Every row gives one point. The ring and each string are closed loops that go straight from each point to the next, and from the last back to the first. Before rounding, they use only three directions, however many columns there are. Count how often each string passes through the ring. Passing back the other way cancels.

Ring, 10 rows:
[[114,18,-96,101],
[73,-6,-99,236],
[-64,-1,-76,305],
[-156,-2,-56,256],
[-282,-8,-25,70],
[-332,23,0,-137],
[-276,108,11,-243],
[-143,175,-2,-228],
[-19,164,-31,-160],
[66,109,-61,-75]]
String:
[[-349,131,22,-100],
[-214,109,-9,-66],
[-140,21,-39,-75],
[-257,0,-7,-374],
[-260,300,50,-362],
[-151,326,27,-213],
[-94,163,-10,-299],
[-69,11,-46,-261],
[-65,76,-44,-59],
[32,204,-41,13],
[162,161,-72,-14],
[164,-30,-106,-83],
[-37,-50,-73,-67],
[25,74,-69,119],
[116,128,-85,318],
[167,-57,-132,345],
[50,-97,-112,239],
[-87,-21,-62,23],
[-80,63,-55,183],
[-105,62,-63,462],
[-187,-24,-58,332],
[-218,-128,-59,46],
[-166,-24,-46,-10],
[-209,100,-20,105],
[-373,51,6,11],
[-446,-57,10,-221]]
Times through: 3
String, 26 rows:
[[-337,-83,-19,-141],
[-405,-56,-10,53],
[-290,-68,-38,128],
[-196,-81,-57,105],
[-121,8,-51,38],
[-106,99,-44,206],
[-92,107,-61,544],
[-99,31,-70,467],
[-130,-70,-74,260],
[-163,-85,-67,181],
[-260,-10,-44,388],
[-291,40,-23,250],
[-256,93,-13,127],
[-172,110,-23,57],
[-304,148,13,-13],
[-206,66,-18,-82],
[-227,3,-20,-213],
[-291,40,6,-367],
[-324,194,44,-420],
[-226,39,-8,-334],
[-165,31,-28,-173],
[-165,190,-4,-39],
[-303,233,39,-237],
[-398,148,46,-340],
[-334,-21,-1,-286],
[-280,-37,-20,-172]]
Times through: 1

Ring, 7 rows:
[[-48,-104,-121,94,-275,10,-117,203],
[-25,175,-137,142,-170,-152,-19,106],
[-39,217,112,-108,-8,-143,38,119],
[-41,169,248,-295,94,-109,-26,137],
[-3,151,153,-327,161,-149,-260,94],
[13,35,-48,-177,42,-123,-407,98],
[-38,-144,-85,-8,-209,19,-226,202]]
String (25 x 8):
[[45,173,-158,-102,88,-232,-463,22],
[44,50,-214,-75,22,-174,-544,53],
[-10,28,-73,-58,-73,-94,-257,127],
[-49,-107,15,-79,-163,19,-151,208],
[-88,-317,-9,15,-358,163,-78,306],
[-57,-205,-206,197,-393,64,-124,237],
[-20,-2,-233,174,-251,-77,-175,142],
[-21,45,-117,48,-151,-92,-160,135],
[-53,-64,-19,0,-205,2,-77,202],
[-93,-294,-80,137,-438,155,-4,305],
[-52,-187,-167,133,-337,51,-153,227],
[3,81,-169,36,-96,-140,-271,95],
[-27,4,-19,-75,-93,-61,-189,154],
[-48,-170,66,-173,-123,52,-224,225],
[-25,23,26,-133,-45,-70,-197,148],
[18,138,-67,-131,57,-179,-346,66],
[75,293,-91,-251,273,-319,-564,-41],
[19,198,7,-204,129,-205,-320,51],
[-32,56,136,-232,22,-71,-149,152],
[-44,51,303,-403,117,-46,-123,172],
[-11,195,348,-530,301,-150,-225,97],
[29,276,61,-278,220,-250,-327,23],
[-1,148,-5,-131,34,-159,-231,88],
[-39,14,121,-206,-20,-44,-142,169],
[-13,63,45,-186,21,-101,-242,125]]
Times through: 3

Ring:
[[85,-299,19,38,141,26,168,357,255,68,-127,-52],
[155,-339,8,137,137,-118,66,342,218,21,-91,-156],
[308,-259,91,255,43,-122,-59,229,146,-4,-76,-187],
[353,-32,152,195,-88,53,-79,21,37,-22,-57,-90],
[218,151,92,-18,-135,203,13,-127,-43,-52,-18,21],
[-12,258,-17,-294,-109,351,190,-172,-57,-54,1,150],
[-29,81,3,-245,-13,336,257,34,84,24,-72,151],
[37,-140,37,-88,77,211,234,243,209,77,-129,69]]
String:
[[573,-156,276,462,-101,-53,-222,104,85,9,-102,-188],
[236,26,52,65,-77,32,-40,-45,-19,-75,-1,-88],
[107,48,-12,-74,-43,91,61,-35,-6,-70,3,-30],
[172,4,57,1,-44,125,55,24,45,-23,-44,-16],
[241,22,117,54,-77,166,28,11,47,-4,-65,-1],
[352,70,220,134,-140,250,-15,-26,44,27,-99,35],
[212,109,118,-15,-111,250,57,-57,15,-7,-59,55],
[34,114,-26,-179,-52,197,135,-65,-10,-57,-3,48],
[10,102,-42,-198,-37,192,152,-51,-2,-56,-2,49],
[141,58,83,-64,-60,253,120,12,61,12,-73,71],
[72,247,102,-226,-133,482,210,-118,12,27,-78,223],
[-67,273,7,-369,-98,490,290,-132,-3,3,-47,249],
[-183,231,-106,-453,-36,392,324,-107,-11,-39,-3,205],
[-79,79,-78,-280,6,232,235,2,39,-34,-17,90],
[-103,58,-117,-288,25,172,226,6,29,-57,4,56],
[-117,-12,-53,-291,65,299,326,141,147,42,-85,145],
[43,-189,84,-73,100,282,285,329,283,139,-186,118],
[-37,-170,-23,-143,118,174,271,272,218,65,-114,58],
[-53,-107,-80,-172,91,102,220,171,133,-5,-49,10],
[99,-160,27,-7,66,91,142,214,168,33,-93,-19],
[249,-327,147,201,99,56,94,385,288,115,-180,-57],
[148,-204,50,61,71,48,106,245,183,38,-102,-52],
[21,-108,-62,-92,66,33,140,138,99,-32,-30,-47],
[197,-246,69,129,75,0,67,272,195,40,-108,-90],
[376,-530,161,426,158,-195,-38,517,336,101,-181,-232],
[270,-498,30,327,179,-309,-44,446,259,15,-96,-292],
[121,-283,-77,98,121,-227,9,237,121,-66,-9,-226],
[85,-111,-51,-22,45,-37,66,108,67,-59,-9,-103],
[154,-95,32,27,13,51,64,116,94,-14,-54,-57],
[400,-221,184,318,-8,-33,-82,209,154,33,-114,-144],
[744,-332,411,693,-71,-90,-280,283,211,97,-196,-230]]
Times through: 3
